Each row of a before or after table is a point. One or more steps were done to the points. Then noise was added and the rows were shuffled. The steps act on columns, c1 being the first. Write out the steps. A step turns or swaps two columns, mirrors them in a line or flattens them onto one, adds a multiple of one to another, or multiplies or shifts one. Angles are multiples of 10 degrees, from the lower column toward the higher: turns from -170 to 170, lines from 10 to 170 but not 90. Use the fewest steps. Two steps may share a column if one is a turn and the other turns, adds or multiplies; they go together, in the order done. Otherwise the lowest column goes first.
In the rows, 128 means zero.

Before (8 x 2)
[[156  82]
 [ 74 117]
 [ 92 121]
 [174 138]
 [174 157]
 [ 92  71]
 [ 95  77]
 [ 86 138]]
After (8 x 2)
[[175 134]
 [ 86  92]
 [ 93  97]
 [157  76]
 [ 90 157]
 [ 94 136]
 [ 82 145]
 [169 118]]
Steps: add -0.5 times c1 to c2

Before (14 x 4)
[[109 158 102  90]
 [123 124 119 239]
 [130 126 145 108]
 [127 155  95 245]
 [135 118 101 117]
 [ 90 121  87 165]
 [142 155 127 148]
 [139 151  96 197]
 [144  69 103  82]
 [107 153 102  89]
 [ 81 156 110 139]
 [ 84 146 125 133]
 [ 88 111 142 122]
 [112  52 249 124]]
After (14 x 4)
[[ 97  94 104 129]
 [110 152 137 136]
 [130 130 144 121]
 [194  85 242 125]
 [110 144 100 157]
 [ 89  97  88 132]
 [137 128 108 125]
 [128  85 123 123]
 [131 123 121 171]
 [ 94 119  94 114]
 [186 120 109 112]
 [ 93 121  90 114]
 [103 137  97 177]
 [120  90  67 146]]
Steps: add 0.5 times c1 to c3; turn c1 and c2 by 70 degrees; multiply c4 by 0.4

Before (13 x 6)
[[199 164  87 172 175  99]
 [119 108 118 156 120 107]
 [119 119 197  76 136 109]
 [154 183 113 178 149  86]
 [108 119 117 181 179 137]
 [184 201  71 176 137  88]
 [142 159 176 133 164  77]
 [ 89 163 162  72 173  78]
 [168 146 113 127 180  80]
 [164 168  71 154 130  31]
 [ 97 115 121 127 124 153]
 [110 126 172  88 142 135]
 [ 93  98 110 146 131 165]]
After (13 x 6)
[[151  62 163 150 201 145]
 [118 113 198 123 190 144]
 [189 162  85 180 111 180]
 [ 89 130 110 136 106  86]
 [159 108 174 174 153 174]
 [195 109 112 159  89 167]
 [155 136 111 168 150 186]
 [104 120 117 131 101 146]
 [177  98  72 127  99 220]
 [119 119 170 129 176 112]
 [104 120 124 119 119  91]
 [111 127 118 193 100 105]
 [213 135  72 147  83 182]]
Steps: turn c1 and c2 by -70 degrees; turn c2 and c6 by -150 degrees; add 0.3 times c3 to c5; turn c4 and c5 by -60 degrees
